Every row gives one point. To make a cloud, some directions were put in groups of two or more. Within a group, all points are equally far from the middle, so they leave a hole (a ring in 2 directions, a hollow ball in 3). The other directions are filled evenly. Then the cloud was stretched, turned, moved and blurred a little. Count the holes, and give their numbers of directions, smallest first.

Cloud:
[[ 0.15  1.91]
 [ 1.92 -0.63]
 [-2.03 -0.13]
 [ 0.66  1.84]
 [ 0.27  1.89]
 [ 1.35  1.46]
 [-1.92  0.49]
 [-1.48 -1.79]
 [-2.03 -0.14]
 [-2.07 -0.27]
 [ 1.77  0.93]
 [-1.42 -1.88]
 [-1.94 -1.11]
 [ 0.67  1.81]]
Holes: 1 (2)

Cloud:
[[-0.49 -2.43 -2.02]
 [ 1.37  1.16  1.17]
 [ 1.47  0.03 -1.60]
 [ 1.80  0.99 -0.86]
 [ 2.20  0.02 -1.32]
 [ 0.59 -2.17 -1.66]
 [-0.27 -0.37 -2.42]
 [ 0.04 -2.58 -1.39]
 [-0.74 -0.25 -2.61]
 [ 0.25 -1.08 -2.31]
 [-1.65  0.46  0.30]
 [ 0.78 -2.46  0.52]
 [-2.48  0.81 -0.44]
 [-0.13 -0.99  1.30]
 [ 1.47 -0.70 -1.82]
 [ 0.84 -1.81 -1.89]
 [-1.01 -2.23  0.26]
 [ 0.60 -2.40 -1.40]
 [ 1.76 -0.94 -1.65]
 [ 0.94  1.31  0.56]
 [ 0.11 -2.29 -1.92]]
Holes: 1 (2)

Cloud, 27 rows:
[[-0.37 -0.62  0.96 -3.07]
 [-0.66 -2.27  0.82 -0.31]
 [ 2.22  0.44  0.69 -0.12]
 [-0.82 -1.18 -0.69 -0.81]
 [-2.03  0.09  2.74 -1.17]
 [-0.67  0.68  0.95  1.62]
 [-0.03  1.33 -0.69  1.99]
 [ 1.94 -1.49  0.54 -2.67]
 [-1.10  2.39 -0.96  0.48]
 [-1.21 -0.62 -1.29 -1.75]
 [ 0.75 -0.42  3.34 -0.13]
 [ 2.00  0.94  1.70  1.78]
 [-1.49  2.12 -1.54 -2.72]
 [-0.65 -0.77 -0.76  1.57]
 [ 0.79  1.25  1.82 -0.47]
 [-0.75 -0.76  1.17 -0.24]
 [-0.75 -1.28  1.15 -1.88]
 [-1.57 -0.46  0.73 -2.77]
 [-0.30 -2.40 -0.76 -1.18]
 [ 1.67  1.41 -0.68 -2.16]
 [-0.01 -0.52 -0.26  1.49]
 [ 1.36 -1.26  0.84 -0.61]
 [ 1.00 -0.59  2.46 -2.36]
 [-2.27 -1.21 -0.20 -3.04]
 [-1.84 -2.36 -0.58 -2.76]
 [-1.92  0.62  0.36  0.18]
 [-1.49 -0.17  2.06  0.20]]
Holes: 0

Cloud (30 x 4):
[[-0.39  1.12 -1.83  1.68]
 [-0.13  0.58 -3.23 -0.22]
 [-1.14  2.36  0.94  0.33]
 [-0.89 -2.65 -0.90  1.42]
 [ 1.06 -0.28  1.86 -0.99]
 [ 1.77  0.66 -2.29 -0.33]
 [-2.07  0.38  2.02  0.86]
 [-1.15  0.38  2.32  1.18]
 [ 0.15 -2.54 -1.05  1.65]
 [ 1.33 -1.11  0.35  1.97]
 [ 1.61  1.31  0.65 -1.33]
 [-0.15  1.74 -0.49  1.60]
 [ 0.85 -1.63 -0.40  2.17]
 [ 0.73  1.99 -1.82  0.30]
 [ 0.27 -1.25 -2.38 -1.04]
 [-3.04 -0.02 -1.54  0.52]
 [ 0.97  2.01 -1.73  0.16]
 [-1.57 -0.07 -2.19  1.77]
 [-1.17  0.43 -2.47  1.49]
 [-0.71 -0.10 -2.77 -1.17]
 [ 0.10  2.18 -0.81  1.02]
 [-1.68  0.06 -2.40  1.46]
 [-0.01 -1.05  1.56 -1.17]
 [-0.84 -2.80 -0.42  0.38]
 [-0.35 -2.42 -0.67 -0.62]
 [ 1.75 -0.82  1.22  1.30]
 [ 0.03  1.86 -1.34  1.19]
 [-1.50 -0.31 -2.02  1.89]
 [-0.77  2.45  0.44 -1.15]
 [-2.46 -0.33 -2.02  1.20]]
Holes: 2 (2, 2)
